Each row is a point. Two turns around zero, p and q, are shown by what they do to some points. Where does a point land after both, in the order given? Backwards means that the second turn is done in reverse. Each puzzle has new turns, and all numbers are rounded.

Turn p:
[-40 -10] => [ 28 -30]
[ 13 -20] => [11 21]
[26 30] => [-39   8]
Turn q:
[ 2 27] => [-11  25]
[ 5 35] => [-12  33]
[-38 -10] => [-29 -27]
[25 -7] => [25  6]
[  7 -45] => [ 28 -36]
Where do these land?
q, then p: [-35 -34] => [48 10]
q, then p backwards: [22  6] => [  6 -22]
p, then q: [13 27] => [-25 -16]

Turn p:
[-11  11 -19 -22] => [  3 -26 -19   4]
[-20  -1 -15   2] => [  3 -22   5 -11]
[-24  -9 -63  -4] => [ 39 -55   3 -10]
[51 -3 30 19] => [ 2 56 11 25]
[-25  22 -21  13] => [ -8 -36  17   5]
[  4 -21  63   2] => [-31  53  -4 -26]
[25  1 26 -9] => [ -8  32 -14  11]
Turn q:
[ 35 -19 -28  40] => [ 22 -46 -35 -15]
[-18  -1  38   6] => [23 25 24 -4]
[ 11  21  -5 -37] => [-30  21 -16  18]
[  3 -42  22  10] => [ 20   6   4 -44]
[-26  -2 -27  19] => [ -4 -35  23   5]
[ -4  45  -1 -38] => [-31  28  -2  42]
Where do these land?
q, then p: [-25 -23 -21  22] => [  3  28 -19 -30]
p, then q backwards: [-1 50 31  3] => [-12  29 -30 -40]
p, then q: [ -5   1  19 -34] => [-28 -24   9  10]
q, then p: [-17 -21 -66   4] => [ 13   2  -8 -70]
p, then q: [ 21   5   1 -47] => [-15 -46 -13  13]
p, then q backwards: [ 1 -3  9 26] => [-24  -2  11  -8]
q, then p backwards: [26 -8 27 26] => [ 16 -34 -20 -18]

Turn p:
[45 47  8 55 17 14] => [-45  21  50 -20   5  49]
[  2 -28  33  23 -12  10] => [39  3 12  8  5 30]
[-30  32   0  15  -1   5] => [-23 -17 -10  -2  32  13]
[-18 -36 -25 -54  12 -23] => [ 23 -14 -25   0 -20 -64]
[-11 -32 -25 -20   3 -35] => [ 19   1  -1  11   1 -54]
[-25  28 -30  -8  15  40] => [-29  -4 -38 -41  15   2]
[17  1 46 -9 -4  4] => [ 11 -17   9  16 -28  31]
[ 20 -11  -7  -2 -31 -14] => [ 5 28  1 29 -9 -6]
Turn q:
[-35   9 -46 -16 -11  58] => [ 34  22 -69  23 -12   6]
[16  7 38 30 15  2] => [-2 -6 40 19 26 14]
[-33  27 -22  -6 -17 -15] => [ -9 -17 -42  -5  13 -23]
[ 17 -22 -10   4  33 -16] => [ 18 -20  26 -17 -22   8]
[ 11 -44  29   3  27 -36] => [ -5 -11  48 -44  -3  23]
[  9  38  20   9  19 -36] => [ -4 -29  29   1  29 -33]
[-28  20 -26  12 -34 -13] => [-26 -22 -45   8   5 -10]
[ 45 -41   5 -11 -21  11] => [-20  34  26   0 -44  15]
[ -1   7  12 -25 -11  45] => [ 13  48 -12  16   7  -2]
Where do these land?
q, then p backwards: [  6  -8  42 -41  21  -7] => [ 16 -25 -31  39  24   2]
p, then q backwards: [-44  17  19 -20  35   5] => [-29   7 -24  24  12 -45]
p, then q: [ 11 -20 -26  16 -30  22] => [ 17 -11  -3  30   5 -39]
p, then q: [ 32 -13 -40  30 -31 -31] => [ -4 -34  17  22  53 -31]
p, then q backwards: [ 33  -6 -36  30  25  -5] => [ 23 -12  40 -39   0 -15]
q, then p: [-47   1  -3   5 -48   8] => [-20   5 -26 -39  31 -31]
p, then q: [ -1 -11 -34   5  -7   1] => [  7 -19   1  -4   7 -30]
q, then p: [ 30  30  21 -24  -1   2] => [-16 -27  34  25   8   2]
p, then q: [-19  10  56  -2  36   6] => [  1  44  11 -16 -26  45]

Turn p:
[ -6 -23 -18  26 -24  14  14   6] => [  0   2  -3 -25 -26  28   6 -21]
[-12  24 -20   6 -12  13 -19  -4] => [ 30   5   0 -22   0   4  -8  19]
[ 27  21  37  -6  29 -11   7 -23] => [-19 -22   7  31  -2 -40  10  24]
[  6 -13 -16 -17 -11  13  -2 -26] => [  5  25  11  10 -24   5 -15   4]
[ -6  22  25 -16 -24 -24 -12  12] => [ 14  16 -27   2  23 -30  17  -3]
[ 18 -24 -18  15  -5 -17   8  12] => [  2  -5   4  12  -7  29  22 -20]
[-21  -6   0   0  18 -10  12 -10] => [ -5  -8  21  -3   6 -11 -12 -17]
[-12 -21 -10   7  -3  20 -21  13] => [ -9  17   3 -22   7  29  -5   5]
[  5  18  21 -16  31   3  13  19] => [-18 -27 -15  16  21 -15 -16   9]
Turn q:
[-40 -11   2  -7   0  15 -10   9] => [ -9  21  34   4   0   9 -10  18]
[-19 -16  10  20  13 -66   7  -2] => [-20   7  20 -43   6   5  27 -47]
[  1  50 -24   7   3  16 -11   5] => [  6  16 -30  -2  10 -14 -45   6]
[-29   4 -13  -9  25 -10  14  -2] => [ -9  32  12   9  -3   3  -8 -25]
[ 21 -13  19 -16  -5  10 -16   5] => [ 8 -8 -4  6  2 -7 26 27]
[ 22  -1   9   1 -12  13  13  12] => [ 10 -15 -16   2 -19   7   5  13]
[ 19  -4 -14  14   1  13 -18  10] => [ -6 -15  -7  -2  -7 -27  -9  14]
[ 18 -15   1  -9 -21 -11   7 -11] => [ -8 -25  -9   7   6  13  19  -3]
[  7   5  10   0  -4  19  15 -26] => [ 27 -14   0  18   4  11  -5  -5]
Where do these land?
p, then q: [  0 -13  10  -7  -8 -39  -2   6] => [ 21  -2  -1   0   0   1  -8 -38]
p, then q: [-21   3 -22  16   8   1  11   1] => [ 9 -8  6 18 11 -4 23 14]
q, then p: [ -8 -16 -13  -7  28  16  -6   9] => [ 11  -7  -7 -14   7 -20  27  -8]
p, then q: [-17  46  12  19   9  10  -7  12] => [-33  14  -6  13 -14 -14  37   0]
p, then q: [ 76  -9 -18  -9 -18 -28  -1 -11] => [ 18 -50 -11 -25 -44  14 -41 -10]
p, then q: [-11 -16  20 -12 -19  13   6  -1] => [-11  14  -5   0  25  11 -19  -6]
p, then q: [ 18 -11  -4  20  -7  12 -17 -13] => [  6   3  -9  -1 -18  26  -6  18]
p, then q: [-15 -13   7  -5  -6   8  13  18] => [ -6   7   9  18  20  -3 -12  -4]
p, then q backwards: [ -3  10  -2 -20 -14  -7  -8  -7] => [ 1 17  4 -7 19 11 -5 -2]
q, then p: [-19  19  10   5  27  14  11 -14] => [  7  -4  -1  12  -8 -14  21  34]
